Each point is reached from the start by the listed moves, each made once or not at all, plus a little noise. Say if it took an odd or an even number of moves. Then give how often each move was made.
In the rows, 128 means zero.

Moves:
(1): [233 129 119 150 129]
(2): [135 193 132 135 129]
Start: [111 125 146  66 110]
Points:
[223 190 142  95 112] -> even (1, 1)
[218 126 136  89 111] -> odd (1, 0)

Moves:
(1): [238 101 102 112 102 103]
(2): [153 189 144 128 123 109]
(3): [129 113 188 120 133 110]
(4): [151 113 151 213 146 152]
(5): [143 141 139 115 217 146]
(6): [139 142 131 104 125 183]
Start: [156 137 122 155 120 169]
Points:
[185 162 137 113 207 249] -> even (0, 0, 0, 0, 1, 1)
[161 142 129 152 118 168] -> even (0, 0, 0, 0, 0, 0)
[188 105 205 228 154 176] -> even (0, 0, 1, 1, 0, 0)

Moves:
(1): [198 146 125 128 112 124 121 137 156 152 123 120 137 136 135]
(2): [111 202 131 128 126 115 125 120 141 117 116 111 108 113 138]
(3): [142 128 192 124 115 148 153 119 117 124 112 127 129 130 144]
(4): [128 141 133 181 127 126 118 141 126 142 131 139 121 140 141]
(5): [141 133 136 135 207 129 128 125 120 127 134 139 144 142 120]
(6): [126 144 111 121 122 187 127 126 118 140 126 115 132 129 127]
(7): [135 124 109 146 138 134 197 126 143 149 127 123 122 112 118]
(8): [123 133 127 121 121 128 129 184 123 128 125 132 118 125 109]
(9): [ 98 114 141 114 139 149 121 134 215 123 137 137 118 138 139]
(10): [115 127 137 112 135 114 121 125 120 179 124 131 123 128 136]
(11): [127 147 135 116 124 129 139 129 125 123 196 135 122 129 118]
(12): [134 135 118 121 122 138 130 120 136 126 124 175 134 126 139]
Start: [121 140 105 104 143 149 144 122 111 130 126 165 126 105 164]
Points:
[198 174 179 152 206 194 224 141 213 177 193 189 124 134 187] -> odd (1, 0, 1, 1, 1, 0, 1, 0, 1, 0, 1, 0)
[177 183  76 148 203 241 193 195 218 189 129 218 126 133 170] -> even (1, 0, 0, 1, 1, 1, 1, 1, 1, 0, 0, 1)
[160 249 175 137 117 179 225 184 235 166 171 163  78 105 182] -> even (1, 1, 1, 1, 0, 0, 1, 1, 1, 0, 1, 0)
[158 237 142  88 123 236 222 172 224 170 100 133  94  92 178] -> odd (1, 1, 1, 0, 0, 1, 1, 1, 1, 0, 0, 0)

Moves:
(1): [148 121 125 139 143 119 124 129 135 135 127 118 152 120 138 143 125 131
 115 130 131 145 134 134]
(2): [132 151 112 120 122 133 118 140 134 135 135 113 119 132 119 137 122 133
 127 133 135 124 135 122]
(3): [130 140 148 122 117 147 148 131 128 126 124 114 133 134 127 133 133 124
 128 141 131 121 143 128]
(4): [140 132 149 137 134 102 125 117 138 108 136 127 118 133 116 133 118 124
 131 134 131 153 123 113]
(5): [126 132 137 131 133 131 121 132 130 141 131 128 136 132 127 130 112 117
 136 121 136 122 146 126]
(6): [146 147 123 139 135 146 129 133 112 127 163 125 120 123 118 124 135 134
 117 124 118 128 128 137]
(7): [129 139 120 130 135 122 143 113 130 137 127 124 141 129 124 129 128 125
 132 124 130 131 122 129]
(8): [120 136 116 136 131 121 141 153 130 122 110 142 135 135 121 142 127 124
 137 129 113 122 125 129]
(9): [123 122 130 138 140 136 139 137 152 133 133 130 128 137 143 107 126 123
 131 140 133 124 128 122]
(10): [156 120 118 133 142 123 121 120 129 146 114 119 155 137 104 132 150 116
 141 129 123 124 129 119]
(11): [119 132 120 121 112 107 122 132 130 118 140 106 140 124 123 132 147 114
 125 114 125 119 132 132]
(12): [153 150 136 116 129 115 151 131 132 124 126 154 128 136 131 121 149 132
 123 111 128 138 131 128]
(13): [120 138 134 141 117 134 132 128 126 117 129 131 130 146 124 126 142 143
 124 121 137 100 117 150]
(14): [147 117 121 123 136 116 144 127 135 133 134 112 123 144 135 135 126 137
 133 117 116 121 142 139]
(15): [127 129 127 138 118 118 121 131 117 140 128 130 119 127 136 134 130 117
 138 134 134 128 123 132]
(16): [127 125 143 119 129 133 139 137 135 137 145 141 137 132 121 148 138 124
 135 128 130 124 116 125]
(17): [106 132 137 123 158 128 121 130 104 124 114 107 114 122 133 117 144 137
 123 134 138 133 129 123]
(18): [129 136 127 131 132 125 119 132 139 138 125 121 121 108 126 120 131 145
 126 132 115 125 136 149]
(19): [127 132 135 123 135 137 128 123 128 113 127 116 138 116 141 130 131 128
 150 122 136 137 130 131]
(20): [129 138 116 114 138 114 128 130 117 113 132 133 136 117 112 126 125 121
 131 153 141 119 136 133]
(21): [118 105 135 145 119 126 149 139 120 125 120 137 117 111 116 120 133 141
 141 116 152 140 124 121]
(22): [111 119 132 121 107 132 128 131 124 136 131 134 139 155 127 114 118 122
 144 124 129 153 123 140]
(23): [114 129 121 137 140 125 123 115 128 122 133 132 118 128 141 132 134 133
 136 140 133 135 156 122]
(24): [134 128 122 123 134 143 136 122 136 124 114 120 105 130 119 129 136 112
 116 114 134 138 128 161]
Start: [129 142 138 123 125 108 142 129 111 164 137 146 147 140 117 126 125 126
 132 140 134 125 105 109]
Points:
[227 235 143 130 202  70 181 125 111 176 162  84 181 160  58 142 176 150
 125 148 156 115 159 147] -> even (1, 1, 1, 1, 1, 1, 1, 0, 0, 1, 0, 1, 1, 1, 0, 0, 1, 1, 0, 1, 0, 0, 0, 0)
[169 203 170 164 149  97 200 159 157 191 170 178 165 195  95 135 147 110
 144 114 144 160  94 192] -> even (1, 0, 0, 1, 1, 1, 1, 1, 1, 0, 0, 1, 1, 0, 1, 1, 0, 1, 0, 0, 0, 1, 0, 1)
[148 201 184 147 106  75 186 154 117 146 125 175 146 189 101 144 141 105
 152 137 140 112 114 117] -> odd (0, 0, 1, 1, 1, 0, 0, 1, 0, 0, 0, 1, 1, 0, 1, 0, 0, 0, 0, 0, 0, 0, 0, 0)
[224 195 170 142 192 115 163 108 140 161 146 117 163 130  94 146 173 115
 143 125 142 184 180 147] -> odd (1, 0, 1, 1, 1, 1, 0, 0, 0, 1, 0, 1, 0, 0, 0, 0, 0, 1, 1, 0, 0, 0, 1, 1)
[178 249 150 124 151 125 205 170 147 105 150 142 118 156  78 115 167 134
 136 158 152 121 128 172] -> even (0, 1, 1, 1, 0, 1, 0, 1, 1, 0, 0, 1, 1, 0, 0, 0, 0, 1, 1, 1, 0, 0, 0, 1)
